Every row gives one point. The points of each table are mixes of a few directions, plus a little noise. Count the directions of each table, and those that both share. Where both have some left over, give the other angles between the two spaces (their principal angles), to ten degrees, smallest first.
In the rows, 128 means zero.

First (7 x 3):
[[114 168  86]
 [147  85 172]
 [169 134 112]
 [156 128 121]
 [143  90 168]
 [ 67 117 160]
 [101 174  81]]
Second (5 x 3):
[[117 104 123]
 [121 114 124]
 [170 225 149]
 [128 128 128]
 [102  69 115]]
Directions: first 2, second 1, shared 0; angles 60

First (7 x 8):
[[174 101 146  97 172 122 115  43]
 [ 83 128  91 144 111  79 144 118]
 [191 123 120  75 131 178  95 175]
 [ 94 133 113 154 113  93 142 138]
 [142 138 138 142 117 131 121 191]
 [154 142 157 136 123 163 118 193]
 [ 56 131 129 149 130 131 162  39]]
Second (8 x 8):
[[105 136 171 206 131  61 150 137]
 [135 118 158 186 147  27 138 110]
 [105 147 114  98 105 221 128 157]
 [156 113  99  77 135 141 111 109]
 [ 99 143 155 174 119 122 145 149]
 [116 137 128 125 118 159 130 141]
 [124 135 108  90 116 194 122 140]
 [183  96  91  67 152  98 102  83]]
Directions: first 4, second 2, shared 2

First (11 x 11):
[[136 121 130 125 127 130 120 118 135 131 129]
 [143 114 146 116 127 123 113 100 139 133 121]
 [144 108  77 147 124 163 108 131 152 139 160]
 [126 124  53 163 126 171 124 165 140 134 170]
 [145 114 156 110 127 118 113  94 139 132 116]
 [ 89 170 171 118 135  88 172 158  84 108  95]
 [140 110  61 155 124 172 110 143 152 139 168]
 [112 147 155 120 131 106 147 137 107 119 109]
 [ 78 179 153 130 136  95 183 180  76 105 103]
 [134 125 161 111 129 111 125 105 128 127 111]
 [162  96 144 111 124 131  94  78 157 140 127]]
Second (11 x 11):
[[123 150  93 119 140 107 122 138 120 146 134]
 [135  92 110 135 137 148  99  44 179 144 142]
 [117 131 113 143 146 147 111 116 146 133 152]
 [206 118 181  97  71 129 133 249  75 108 103]
 [102 125 107 142 150 133 120  74 155 137 141]
 [ 86 145 126 136 143 108 155 100 124 124 117]
 [167 119 164 116  97 134 132 188 103 112 114]
 [115 128 143 148 136 154 128 131 137 116 144]
 [117 130 158 133 120 129 152 140 115 109 114]
 [127 142  95 117 137 108 120 126 125 147 132]
 [116 130 119 123 130 109 138 101 129 132 116]]
Directions: first 2, second 4, shared 1; angles 40

First (11 x 18):
[[124  95 140 142 138  95 114 110 116 141 129 135 145 110 124 139  89 140]
 [122 103 146 153 152  85 117 100 133 130 122 144 162 111 135 156  69 139]
 [137 198 100  94 103 203 159 170 147 103 128 110  86 168 133  98 218 102]
 [131 217 116 121 138 179 167 148 186  74 114 133 125 172 161 138 169  98]
 [127 133 129 131 132 128 131 126 134 123 126 130 131 131 132 132 125 127]
 [136 195 101  94 102 202 158 169 146 103 129 111  85 167 133  99 217 103]
 [123  72 145 147 138  78 104 103 105 153 131 136 150  97 118 141  73 148]
 [120  47 156 160 149  49  93  86  99 162 130 143 168  82 116 153  38 158]
 [121  84 147 153 147  77 110  99 118 142 126 141 159 102 126 151  65 145]
 [142 106  93  69  57 190 120 180  60 176 156  81  45 128  77  46 238 130]
 [125 157 135 144 152 123 140 119 163 100 116 144 151 139 151 154 107 120]]
Second (11 x 18):
[[208  33 120 127 127 100 156  71 118 133  96 117 104  57 120 108 102 149]
 [ 62 213  98 103 125 195 137 204 124 112 126 149 135 183 155 142 164 100]
 [110  78 145 136 142  76  93 104  94 158 129 135 156 108 113 134  83 148]
 [177  23 133 131 182  98 142  63  63 137 145 154 124  90 129 117  79 130]
 [180  88 130 170 172  79 134  95 159 125 138 119 136  71 150 161  67 131]
 [189  74 112 119 155  68 101 102 126 159 118  78 116  68 119 104 126 139]
 [107 152 170 138  78 141 127 114 145 119 137 135 126 166  99 120 147 141]
 [ 74 190 122 120 120 177 133 171 124 116 141 152 136 180 138 137 152 109]
 [ 60 210 114 103  81 168 118 199 147 128 100 126 136 167 128 131 170 127]
 [148 152 143 130 147 128 114 112 135 124 172 108 112 156 117 112 166 111]
 [ 93 199 125 130  78 181 156 173 175 100 106 139 126 158 140 146 152 124]]
Directions: first 2, second 6, shared 1; angles 30

First (11 x 24):
[[106 179 107 107  69 183 173 203 125  85 127 111 122 150 172 129 126 126
  207 133 166 132 102  41]
 [153 116 135 139 132 118 100  76 146 152 124 151 118  97 126 144 136 150
   72 110 108 109 143 144]
 [105 187 105 104  64 189 178 211 125  78 128 111 123 151 177 129 127 123
  217 136 169 131  98  33]
 [148  98 143 143 158  97  96  71 136 158 126 145 126 106 107 133 132 139
   67 119 101 120 146 177]
 [140  96 140 140 163  95 101  82 129 153 127 136 131 115 101 127 129 130
   81 126 107 127 145 180]
 [116 112 131 128 154 108 133 137 111 129 130 114 138 144 105 112 122 108
  138 140 127 143 129 158]
 [102 143 118 115 120 141 161 187 109 101 130 102 139 159 132 110 122 104
  192 146 151 145 114 105]
 [142  69 151 148 199  64  87  63 122 170 130 136 138 118  74 115 126 118
   58 130  91 135 155 228]
 [106 199  99 102  42 207 184 221 130  71 126 112 119 148 193 136 128 133
  225 130 176 126  94   7]
 [144  97 142 141 163  96  97  76 133 158 128 141 129 112 103 129 130 132
   75 123 104 125 144 180]
 [149 114 138 139 140 112  99  76 141 153 125 147 123 101 119 141 133 145
   73 116 106 115 142 152]]
Second (10 x 24):
[[122 129 126 126 130 128 135 141 122 122 129 121 131 137 127 122 125 122
  141 134 133 134 125 127]
 [186 121 145 150 116 124  69  16 177 172 119 187  99  56 142 175 148 190
    9  85  88  80 154 135]
 [164 123 138 141 120 125  90  59 158 155 123 165 111  84 137 158 141 166
   53 101 103  99 145 133]
 [131 127 128 130 126 128 124 121 131 130 129 131 126 123 129 130 129 132
  121 126 125 127 129 129]
 [ 68 135 113 104 141 132 190 242  77  84 136  69 157 201 113  80 107  65
  248 173 169 174 102 118]
 [ 92 133 119 115 137 131 165 196  99 101 133  93 145 172 120  99 116  91
  200 154 153 156 112 124]
 [140 126 131 132 125 127 116 106 139 137 127 141 123 113 130 138 132 141
  103 119 120 119 133 130]
 [ 90 133 118 114 136 131 167 199  98 101 133  89 147 174 119  98 115  89
  205 157 152 157 113 122]
 [102 131 121 118 133 130 154 177 107 109 132 103 140 159 123 109 120 101
  179 147 145 148 118 125]
 [182 120 143 147 116 123  72  24 171 169 120 182 103  62 141 171 147 185
   20  87  91  86 150 134]]
Directions: first 2, second 1, shared 1
